Rows are points. To make a cloud, some directions were put in groups of two or more. Within a group, all points are equally far from the middle, so they leave a hole (a ring in 2 directions, a hollow ball in 3). The other directions are filled evenly. Then the cloud was stretched, turned, moved and blurred a little. How many holes are there, and how many directions does each take, smallest first?

Cloud (13 x 2)
[[ 51 -12]
 [-39  -4]
 [  6   9]
 [ -6  -8]
 [ 23 -31]
 [ 20 -58]
 [-38 -29]
 [-29  -8]
 [ 13 -14]
 [ 32 -15]
 [-32 -14]
 [ 14 -55]
 [ -2  42]]
Holes: 0

Cloud (20 x 3)
[[-25 -27 -34]
 [-29  11  35]
 [-29   8 -38]
 [-37  16 -18]
 [-10 -34 -27]
 [-29  12 -36]
 [  9  -6 -59]
 [  1 -28 -36]
 [ 17  53 -20]
 [  7  37   2]
 [-17  24 -45]
 [ -6 -21 -43]
 [ -9  26 -52]
 [ 27 -19 -12]
 [ 37   0  -3]
 [-40  -4 -31]
 [ 32  13   5]
 [-30 -31 -30]
 [ 43  -8 -28]
 [ 19 -10 -58]]
Holes: 1 (2)

Cloud (31 x 4)
[[-10  -7  12  55]
 [-43  -6  20  33]
 [ 38  -4  58  18]
 [-45 -16  10  40]
 [-17  29   2 -31]
 [ 30  -6  36  57]
 [-29  15  63   0]
 [-45 -40  -4 -29]
 [-17  14  12  36]
 [ 16  10  50 -14]
 [ 27  -1  -8  56]
 [ -6  16  -5  27]
 [-25  -4  33  32]
 [ 24 -15  -4 -10]
 [ 39 -48  23   0]
 [-18  12 -14   2]
 [ 33 -25   8 -14]
 [ 42  18  -5 -19]
 [ 24  67  15  -1]
 [-22 -58  28 -25]
 [-23  33  10   2]
 [ -5  11  13  -3]
 [ 36  28  40 -26]
 [-16 -28  -1   3]
 [ -1  26  35 -25]
 [ 23   4  47  30]
 [ 10  -2  56  12]
 [ 39 -36 -21 -30]
 [-49  -8 -15  22]
 [ -5 -61  -4 -15]
 [ 30  27  40 -30]]
Holes: 0

Cloud (48 x 6)
[[-13 -16  28  29 -56 -10]
 [-37   3 -49  18  22   2]
 [-70  38  -5  18 -11  39]
 [ -9   8 -35  13 -13 -43]
 [ -9  30 -32  38  42  24]
 [-24 -24  10  -1 -20   0]
 [-11  24 -11  48 -73   8]
 [-41 -16 -44  -2  25  23]
 [-33  37 -20 -20  18 -23]
 [-16  29  19  47  -5  -2]
 [-59  38 -15 -27 -19  47]
 [-34  26  30  13 -10 -34]
 [ -5 -19  34 -21  -4   9]
 [-51  -6  17  12  13  33]
 [  2   7  -2  73  -6 -17]
 [-16  49 -13  57  28 -19]
 [  2   1   2  20  -5   2]
 [-18   4  31  51  -1   2]
 [-26  36  40  47  -3  21]
 [-19  25 -18  73 -28  30]
 [-55   5  11  60  14  -2]
 [ 36 -23   7  33  19  11]
 [ 10   1   7  61 -12  26]
 [ 25 -24  31   8 -47  46]
 [-36   0   7  40 -12 -42]
 [ 44  38  -8 -32  46 -19]
 [ 41  15  51  41 -56 -38]
 [-32 -37   2  -6 -15  14]
 [ 29  23 -39  51   7 -41]
 [  2  -8 -37  14 -19  26]
 [-25   1  46 -23 -25 -23]
 [  6  11  12   2  53 -18]
 [-10  31 -20  35  33 -33]
 [-14  23 -30  12  -1 -20]
 [-11 -20 -30   8   8  30]
 [-20   6  14 -20 -39 -27]
 [ 18   6   2  13 -49 -15]
 [-20 -16  30 -30  26  44]
 [ -6  24  42  14  30 -12]
 [ 20  20   0  45   2  29]
 [ -7  -2 -29   9  30 -35]
 [-47   5   7  40  23 -40]
 [ -2  52  33  16 -13 -28]
 [-44  25  12  38   3  17]
 [ 36  16  41  -1 -32 -32]
 [ -3 -24 -43  20 -16  46]
 [-39 -17  -7  34   4 -13]
 [ 40 -23  15 -11 -27 -16]]
Holes: 0
